Rows are points. To make a cloud, some directions were put in groups of two or more. Within a group, all points are equally far from the middle, so they leave a hole (a ring in 2 directions, a hollow ball in 3). The other directions are filled evenly. Then the cloud was stretched, turned, moved and blurred a little. Count the holes, and give their numbers of directions, smallest first.

Cloud (13 x 2):
[[-22  32]
 [ 28 -29]
 [ -4  35]
 [  6  33]
 [ 38  -3]
 [ 15 -37]
 [-36 -23]
 [  6  33]
 [-42  15]
 [-43 -13]
 [-41 -16]
 [ 21 -33]
 [ 36 -12]]
Holes: 1 (2)

Cloud, 21 rows:
[[ 23 -55  26]
 [ -8 -14  55]
 [ 31 -42   9]
 [ 33  21  32]
 [-27 -11  18]
 [  6 -43  -6]
 [ 10  19 -25]
 [  0  -9 -17]
 [ 36 -35  24]
 [ 30 -37  -2]
 [ 25 -54  26]
 [ 31  -1  39]
 [  5  23  27]
 [ 26 -51  27]
 [  3  12 -18]
 [ 28 -32 -10]
 [ 42 -21  25]
 [ 46  24  26]
 [ 22 -28 -15]
 [  3  30  11]
 [ 58  -4   5]]
Holes: 1 (2)

Cloud:
[[ 20 -15  58]
 [ 28 -19  11]
 [ -3  16  69]
 [ 18   6  67]
 [ -6  40   3]
 [-16 -31  37]
 [ 30  18  40]
 [  4 -17  25]
 [-13  21  55]
 [ -2  10  -9]
 [ 17  38  32]
 [-43  12   9]
 [ 19 -49  29]
 [  0 -31  -3]
 [-27  11  -3]
 [ -6   4  43]
 [ 46  21  12]
 [-27 -22 -22]
 [-14 -36   5]]
Holes: 0

Cloud (28 x 4):
[[-34  20  19  45]
 [ 20  50  27  16]
 [-31 -18  42 -27]
 [ 20 -26   5  53]
 [ 31   6 -27 -20]
 [ 25 -50   6  18]
 [-12  20 -28  -9]
 [ 51  16 -19  10]
 [ 10 -21 -34  40]
 [  8   0  61 -10]
 [ -2   7 -42  10]
 [ 26 -45   2 -27]
 [ 19 -22   9  55]
 [ 21 -17 -20  52]
 [-13  41  19 -19]
 [-52 -21  18  13]
 [ 10 -44 -17  33]
 [ 42 -39  21  -2]
 [-45   6 -16  21]
 [ -8  20 -12 -31]
 [  4  49  20  33]
 [  2   3 -43  15]
 [-18 -50 -16  10]
 [ -3  -2   2 -48]
 [ 23 -36  15  41]
 [ 54   5  34  -7]
 [ -9  15 -35  -2]
 [ -4 -50   1 -28]]
Holes: 2 (2, 2)

Cloud, 27 rows:
[[-19  27  34  31]
 [-16 -16 -12 -17]
 [-27 -30  19  11]
 [ 49  15 -21   4]
 [ 20  34  40  22]
 [ 40  -7  -8  18]
 [-13   1 -29 -14]
 [ 50  26 -23  -6]
 [ 50  24 -23  -4]
 [-17  20 -32  18]
 [  9 -17  10 -41]
 [ 19  47  28 -38]
 [-28 -28  36  17]
 [ 16  34 -18  38]
 [ 10 -28  24  30]
 [-31  29  29  17]
 [ 32 -18  46   2]
 [ 50  24 -23  -2]
 [ 32  36  44 -22]
 [ 20 -11  55  18]
 [-11 -28  37  29]
 [  3  31  37  33]
 [-31   3  45 -23]
 [ 24  51  22 -35]
 [ 21  -3 -14 -40]
 [ 39  55   7 -17]
 [ -2  33  33  34]]
Holes: 2 (2, 2)

Cloud:
[[ 30  18  -2 -32   0 -71]
 [ -7 -52   7 -49  12   1]
 [ 26 -25  32 -12 -18  15]
 [-20  32  27 -49  43 -20]
 [  2 -18  44 -27  13 -20]
 [-14 -15  25 -38   1  29]
 [ -8   1 -36  -4  42  23]
 [-16  20  37 -37  -4 -32]
 [ -7  18 -12   8 -27 -40]
 [ 30  37  -5   8  -9 -13]
 [-22  -8   9 -26  27  34]
 [ 13  21  28 -24  29  30]
 [-35 -67   3 -12   6  -7]
 [ -1   6 -47 -38  52 -33]
 [ -5 -55 -27 -27  20  10]
 [-16 -15  33 -32  25   7]
 [ -3  46  -3 -58  34 -23]
 [ 38 -19  18  31  43 -25]
 [  8 -34 -14  -5 -18 -62]
 [  2 -16   2  57  26 -19]
 [ 11 -18 -10 -59 -26  14]
 [-29   7  37 -10  54 -18]
 [-52 -10  10  11  17 -24]
 [ 13  14  19  41 -17 -18]
 [ 15  -7  48  -9  54 -10]
 [ -4 -20 -58 -10  16 -20]
 [ 31  -7  25  23 -12 -18]
 [-42  25 -11  28  18   5]
 [ 14  31  54  -9  34   8]
 [  2 -17 -37   6  45 -41]
 [-37  23  14   7 -20  31]
 [-19   5 -52 -49 -10  -1]
 [  5  27 -30 -67  38 -34]
 [-26  25 -47 -10  35 -55]
 [ 12   0  53 -17  23 -42]
 [ 30  27  16   0 -19  12]
 [ -4  17  -8 -12 -49   8]
 [ -7   4  10  20  22 -77]
 [-12  -6  23 -49 -34  -6]
 [ 22  -5 -12 -52 -21  -5]
 [ 22 -13 -40  11   7 -25]
 [ -2  18 -47 -42   6 -14]
 [  7   1  -7  20  86 -14]
 [  3  23  -8 -52  22   5]
 [ -8  38   8 -14  -3  31]
 [  6 -11  19 -24 -31 -46]
 [-12  11  -9 -18  78 -10]
 [ 40 -33  -5 -16   7 -10]
 [-36  35 -14  19  16  25]
 [-30  24  33  -9  51   0]
 [ 23 -28 -25  -9  43 -21]]
Holes: 1 (4)

Cloud:
[[-17   0   1  17  32  10]
 [ -8 -22  31 -25  13  30]
 [ -4 -54  -1 -13 -19   6]
 [-28  -8  37 -17   7  -7]
 [  7 -28 -29  25  51  13]
 [ 15  15 -18  31  20 -36]
 [-58  56  37 -19  11  21]
 [  7 -11   5  33  22   4]
 [-15  13  -9 -15   1  85]
 [  7 -46  12  -9   4  25]
 [-42 -10  -5  54   4  33]
 [-46 -17  -9 -31  18  37]
 [-12 -38  -4 -24  37  37]
 [-16 -42 -43  22 -22  48]
 [  3   8  41  28  28  55]
 [-26  15   9  -4 -41  76]
 [ -6  12  19 -44   2   8]
 [ -2   4  46  -7  24  38]
 [-23  26  16  -4  22 -17]
 [-39 -46   0  -9  -6  10]
 [ 15 -47  35   9  42  24]
 [-18  -6  30 -14  -8  44]
 [-31  28  43  32  31   3]
 [ 38  26  83  11  28 -13]
 [  6  43  35 -11  50  12]
 [-34  20  61   0  40   5]
 [ 37  50   9  39  11   6]
 [ 16   6 -16 -22  30  55]
 [-60  26  -1 -13  10  -5]
 [  5 -41 -26  -9 -13  -6]
 [ -8  27  21  -1   8  20]
 [-13  21   2  -4  30 -40]
 [ 20   9  -1  31   5  49]
 [ -4 -34 -29 -34  28  10]
 [-20 -15  69  31  17  18]
 [-15  -5  36  11 -25  38]
 [-31   2  -6 -11  40  52]
 [  1 -60 -33 -14 -19  14]
 [-22   5 -17  43   4  33]
 [ -8 -10  19 -40  -1  -6]
 [-14   4  43 -11  28  17]
 [-26  -6  36 -25  -4  15]
 [ 18  -2  27  60  10 -21]
 [-54  37  20 -15  22  16]
 [-50  34  15  50  13  25]
 [-33  53  42  19  47   8]
 [ 11  23  11  14 -26  15]
 [ 40 -14  12   6   1  16]
 [  1 -14  21  14  22  76]]
Holes: 0

Cloud (86 x 8):
[[-27  20 -18  35  36 -49  29  23]
 [ -1  19   3  74  15 -17  -7 -21]
 [ 20  31 -27 -35  11 -51  47 -58]
 [  5  29 -15 -13 -18  -3 -20 -48]
 [-16  -4  19  26  15  45  14  -5]
 [ 14 -26  36 -34  40  12   0 -12]
 [-20   5 -49 -38  10 -26  40  -6]
 [ 11   9 -26  -6 -21 -13 -33 -42]
 [ 35  22   8  53   3 -44  -1 -13]
 [-16 -28 -31 -41   4 -14  37 -31]
 [  1 -19 -22  15 -18  10  -6  48]
 [-15 -15 -28 -49  12 -40  43 -22]
 [  4 -38  40  61  11  -4  -1 -24]
 [ 23 -25  11  -8  30 -53  -1 -43]
 [-37 -10  37 -16   3 -17  22  32]
 [ 19 -17  14 -28  19 -63   5 -25]
 [  3 -16 -22  18  62 -38  12  29]
 [ -1  -1   2  23  24 -40  18  62]
 [-16  -6  43  69 -10  -3 -47  11]
 [ -2  45  26 -11  31 -24  -6  16]
 [ -3   2  14  14 -29 -26 -41 -46]
 [ 30  22  15  55  -5 -35 -15 -13]
 [ -4  21  28   1  12 -33  43  46]
 [-10  -8 -45  -3  45   1 -29  14]
 [ 16  29  17 -10   3  20 -12 -29]
 [ 30  12  -2 -33 -26 -41  -7 -19]
 [  3 -13 -47 -53  30   0   7 -46]
 [ -4 -10  22  72  48 -11  -2 -18]
 [  6 -16 -24 -23   3 -24  50  13]
 [-25  10 -26  21   5  31  11  -1]
 [  6 -10   6  27  49  32 -33  34]
 [ 42   3  26  10  23 -12 -10 -48]
 [ 14   1  55 -14 -22  -5 -25   2]
 [ -1  50   4  -4  48 -36  34 -51]
 [ -6  -1  -2 -13  58 -16   9 -70]
 [ -6 -40 -16  25 -20 -23 -35 -20]
 [  8 -54  -7  -3  -5  -5 -28  26]
 [ -2 -36   4 -19  30 -21  55  -1]
 [ 25   8  36   0  22  19 -20 -31]
 [ 51  16   7  19   5 -35  -7 -11]
 [-15  25  24   3  41 -64  -7 -22]
 [ 17  -7  36 -12  22   9 -27  37]
 [-12  21  23 -30  48 -20   4  24]
 [-15  15 -33  -9  23 -61 -16 -31]
 [ 13  26  11 -31   5 -69  58 -19]
 [ -3   5  16  20 -17 -53 -32 -43]
 [-34  -4  19  49  17 -23 -47   8]
 [-20 -29  -8  51 -33   4 -24 -16]
 [  9   6   4 -42  -9 -55  51 -12]
 [-11 -63   2  19 -13  -1 -20  25]
 [ 22  11  -5 -22  40 -72   9  -2]
 [  7  21 -21  52   5 -52   5 -14]
 [-24  24  42 -16  17  -2   5  18]
 [-43 -29 -28  -3  18   4  20  16]
 [ 45 -23  26 -23   6 -14  -8 -17]
 [  5 -36  40   5 -24  13  24   8]
 [-22   6  36 -17 -44  -1 -12 -11]
 [-38 -22  38  43  19   9  11 -15]
 [-12 -65  14  25   2  29 -25  35]
 [ 19  14  26  28 -33 -23 -38  21]
 [ 13   0 -26 -27  61 -15  14 -66]
 [ -8  24 -34 -27  64 -11  43 -35]
 [  3  21 -19 -53  53 -45  43  -3]
 [ 27 -22 -10  -1 -20 -24 -26 -35]
 [  1  16   0 -24  71 -52  13  -6]
 [-27 -32  17 -30  40   2  10 -34]
 [ 26 -12 -41  20  10  13  -7  10]
 [ 12  44  14   2  31 -67   7 -41]
 [-28  -4  32  27   7 -64  35   8]
 [  2  14 -24  31  44 -33  50 -42]
 [ 22   0   5   5  -5  33 -44  10]
 [-10 -59  40  27  -1  -6 -38  22]
 [-34 -10 -17  33  39  26   9  21]
 [-52 -31  16  17  21   5  11  27]
 [ 16 -17  22  35 -43  -7  11  -9]
 [-34 -11 -16  13  25   8 -52  12]
 [ -8  22  13  31  49   9  35  15]
 [-16 -19 -33  46  51 -22   4 -21]
 [ 11  38  22  14  36 -57  -3 -41]
 [-19 -30   3 -24  -7  18   7 -58]
 [ -6 -54  20  25  12 -33   7  21]
 [ -5 -25 -21 -48   5 -21  45 -14]
 [-11 -22  28   1 -25  39  10  16]
 [-25 -22  -7  12  12  -5   9  64]
 [  9  17   4  43  -1 -72 -12 -11]
 [-26  -7 -16  19  39 -49 -26 -20]]
Holes: 2 (2, 6)

Cloud:
[[-11 -31 -12  25  21 -21  74 -23]
 [  3 -21 -44  31 -33 -11  15   4]
 [-25  31   5 -37 -16  56   5 -71]
 [ -9 -44 -35  37  -3  -9  30 -11]
 [ 11 -19 -16   2 -19  49  46   5]
 [ 56  28  16 -13   7  23   7   8]
 [ -9  10  56  -7  -5  15  15   3]
 [ 33  -5  23  -9   5  57   7 -25]
 [-40 -28   3  40 -32  22 -15  -4]
 [ 57 -26  -5  60  29  25  -8  -5]
 [-60   8  33  16 -15  28  44  -2]
 [ 35   1 -22  18 -28  25 -48  36]
 [ 55  29  -9  13  40  31 -14  32]
 [-19  -7  17  32 -18  19  52  44]
 [-17  25  61  -2  11  31  42  30]
 [-41  24 -28  48 -22  26  20 -23]
 [  5  -8   3  26  23 -16 -23  20]
 [ 36 -22  -5  25  -3 -10  27  41]
 [-46   6 -35   2 -58 -28  22  18]
 [ 31  20   0  29  37 -30  28  19]
 [-19 -30  11 -19 -21  74 -23 -20]
 [ -4 -25  58 -14 -34   3  16  15]
 [ 25 -18  28 -45 -32  23  39  -2]
 [-22  53   7   0  -7  18  33 -43]
 [-13 -10 -15 -27 -34  38  54 -44]
 [ 13   3  15  20   4 -11  30 -27]
 [-63  45  36  -7  -9  32   5  19]
 [ 21  -5  37  25  13  12 -10  26]
 [ 36  -5 -16  13  42  27 -29   0]
 [ -1 -18 -21   0 -50  24  32 -33]
 [ 26   3  -5   6 -32 -20  -7   5]
 [  3  -2  18  30   4  -3   7 -34]
 [-40 -17  -9   1   8  33  29 -51]
 [ 39  17   2  42 -46 -21  -3  15]
 [-44 -43  32   7   0  27  34   2]
 [-33  22 -13  36 -29  30  -3 -30]
 [-16  13  49   7  24   9   1  44]
 [ 19  -1   8  41  -7  60 -45   4]
 [-22   1 -15   3   0  -3  71 -29]
 [-30  -5 -25 -13 -10  18  15 -16]
 [-21 -23  11   2  33   2  16 -44]
 [ 20 -57 -19 -21   6  20 -53 -17]
 [-53 -29  54 -20  -3  22  16 -20]
 [ 36   8 -12 -22 -34  17   3 -20]
 [-41 -41  49 -16 -34  10  50  31]
 [-33  -7 -27 -11 -27  42 -23  24]
 [ -1 -26 -14  -2 -42  15 -61  27]
 [ 10   1  -9  29 -25   6  43 -10]
 [-57 -28   7  10 -44  66 -21 -22]
 [-36  28  11  27  23  -2  12 -34]
 [ -1  26 -14  19 -24 -28  30  12]
 [-16  18   2 -26 -51  57  -5  33]
 [-13  -8 -31  -3 -62  -5  42  -2]
 [-25 -29  45 -12  19  57 -21 -41]
 [ 14 -13  29   9   9   3  37 -47]
 [ 66   8 -43  17 -32   0 -11   1]
 [ 34 -47 -34  42   8  15   4 -36]
 [  0 -23   0  10  10  54   1 -61]
 [ 11 -10  -5  43  -7 -12  87  -1]
 [ -7  41  12 -10  18  49 -35  15]
 [ -8   5   7 -41   6  36  -4  14]
 [ 32  19  11  12  11  47  46 -32]
 [ 19 -31  54 -14  -4  -7 -28   1]
 [-16  17  32  56  -4  23 -27   2]
 [  8 -32  22 -27 -21  11  27  25]
 [ 38  -8  22 -32  14   6   8  49]
 [-31  23  48  15 -21 -22 -34   1]
 [ 10 -21 -18  79  20 -19  10  37]
 [ 43  -3  18 -16  -4  -2  28  10]
 [ 26 -21  26 -13 -10  -4 -62   8]
 [-10 -15  31  42  -7  -9  44 -14]
 [-36  29  24  10  28  -6  16  28]
 [ 28 -25 -17  11  19  -2 -17  -9]
 [ 28 -18  31  14  12   0 -29  -9]
 [-33  10 -19 -11  -7  11  42  -6]
 [  1 -32 -15   0 -63   5  38 -29]
 [-15 -39  15  34  -8  11  13  19]
 [ 15  -8  10 -24 -44  39  39 -10]
 [-19  -9  83   4   4   2  -3  22]
 [  4  12  17  98 -19  -8  44  15]
 [-15 -39  25  13 -36  10 -37   3]
 [-22 -36 -39  22   3  -3  30 -32]
 [-75  13   6  50 -19  27  22  -1]]
Holes: 0

Cloud:
[[-15 -29   8  10 -23 -59  34  -1  -9]
 [-48  19   3 -28   9 -35  33  41   5]
 [-16 -12   6   7 -29 -21  34  40 -47]
 [ 23  35  24  24  19  -6 -28 -40 -16]
 [ -5 -20  -8  -9  66  -9   6 -22  14]
 [-16  28  59 -17  40  14 -29   3  33]
 [ 37  61 -13  22 -16  21 -41  15  12]
 [  0  37  27 -24 -14   8   3  27  55]
 [-18  20  -7 -49 -41 -10  49 -11  -6]
 [ 59 -29   6  -2  -1  29   3   0  42]
 [ 34 -17  41  16  57   1 -10 -33  35]
 [-21   9 -67 -46  -5  -8  34 -45   2]
 [ 24 -16  -2  82  26 -39 -40  -8 -14]
 [-28 -28  42  24  32 -32   2  12  57]
 [ 18 -19  45 -43  49  -7 -18  -6  38]
 [ 17 -33 -11  23 -18 -40  33  -1 -12]
 [-17  20  45  53  27 -61  16  -4 -28]
 [-41  20  21   1  18 -39  -6  44 -16]
 [-11  24  38  17  16  -3  10 -21 -39]
 [-11  43 -43  -1 -49  -3 -37   2  -2]
 [-14  40 -29  66   3 -25  27  12 -31]
 [-21  30  14  -1   0   0  38  69  30]
 [-47 -30  47   6   7 -53  -7  19 -25]
 [-59  34  23  15  -6 -10  44  -2 -16]
 [-43  -7   0  -5   3 -33 -35   6 -62]
 [ -5  63 -12 -28 -21 -15 -42  24 -49]
 [-26 -36  20  36  56  14 -62 -15  13]
 [-23 -41  24  26  -1  18  39   1   2]
 [-11  11  11  -4  59  23  21   2  55]
 [-36  28  -1 -12  -9  21  -1  25 -14]
 [-33 -14  -5 -36  -6 -17 -26  50   1]
 [-23   2 -29 -40   3  22  64 -57 -10]
 [-12 -42 -26  -9  34  29 -15  16 -28]
 [-43   5 -34  26  14  -6 -65  26 -22]
 [ -6  15  48  33   8   5 -51  25 -24]
 [-17  18  39  68   5 -48  -8  -1  -4]
 [ -5  18  18  17   3 -44 -46  17 -27]
 [ 24 -17  42  21 -27  16 -20  12  23]
 [ -5 -14 -14 -19 -29 -20  39 -18   8]
 [-27 -18  11  16  31 -11 -40  68 -24]
 [-17 -30 -17  20   4  59 -27  -8 -28]
 [ 14  38  22  17  36 -25 -19 -37  11]
 [-19 -58  40   5  16 -17  -3  -6 -19]
 [  5   2  40 -47  -8  32   1  16  -6]
 [ -3 -23  30 -10 -25  -8 -11   7  67]
 [ 42 -31  23 -44  -5   2 -31  14   0]
 [ 18 -14 -23  22 -28 -17  34   7  -8]
 [  7   0   9  41 -17  29   0 -50   1]
 [-34  -9   4  14  13 -21 -22  44  17]
 [-29  50  -4 -39 -20  23  44  52  36]
 [ -2 -10   1 -46 -10  22 -16  22  -1]
 [ -6 -30  30  42  26 -24 -23 -25  -3]
 [ 20  17  14  12   6  25  11  23  43]
 [-16  -9 -16  23 -23  51 -24  40   8]
 [  7  32  48  41  -4 -13 -40  40 -29]
 [-47   6 -28 -36  -3  -4  -4  41 -15]
 [-78  18  16  -1  11 -29  33  -5  -7]
 [ 35   3 -20   1   2  23 -26   9 -18]
 [-11 -14 -24  16  26 -27 -24  27   5]
 [ 21   3  12   4  11  20  18  20  15]
 [ -7  24  48  30  19  11 -32  19 -12]
 [  8  64 -10   1   4 -14 -13  33  -5]
 [ 35  -5  12  53   7  32   5 -15  24]
 [  8 -17  11  -7   7  39 -22   8 -54]
 [-36  -5 -13 -28  -4  14 -20  24  17]
 [-11  20  96  19   7 -10   8  44  -1]
 [-12  30  14 -34 -27  -1  16  13  45]
 [ 21  22  38 -19  52 -35 -49  39  47]
 [-63 -16 -29  17 -33  32  27 -15 -24]
 [  0  15 -22   9  14  71 -15 -16  50]
 [ -6 -28 -10 -10 -24 -17 -20   4  -8]
 [ 10  27 -38  50  45 -37 -33  -2 -11]
 [ 13 -39  45  58  43   0  -7 -15  -8]
 [-16   2   8  18  28   5 -37  31  -9]
 [ 29 -37  23  33   5  48 -48   3  -5]
 [-39   5 -20 -60  27 -27  41 -18  -3]
 [ -7  19  42  54  -9  33 -12  25  -7]
 [-21  32  17  -6 -10   1  27 -28 -37]
 [ 32  23  72   7  17  -3  10 -12   9]
 [-12  -9  -4 -16  15  -5   4  39 -39]
 [-45   8  47  23  62  23  37  20   7]
 [-55  39  33  33  36 -23 -31   6 -29]
 [ -9  26  12  61 -10  51 -18 -19 -27]
 [-25  -6  30 -15 -13   5   1  -3 -68]
 [ -1  39 -26 -16 -19   0  -8 -12  15]
 [ 10   8  28  41 -23 -21   5  22 -36]
 [-26  67  32  -9  12   0  -2 -12 -24]
 [-24  14   4  -4   1  11 -11  56  14]
 [-15   2  -1 -49  31 -23  20 -34   4]]
Holes: 0
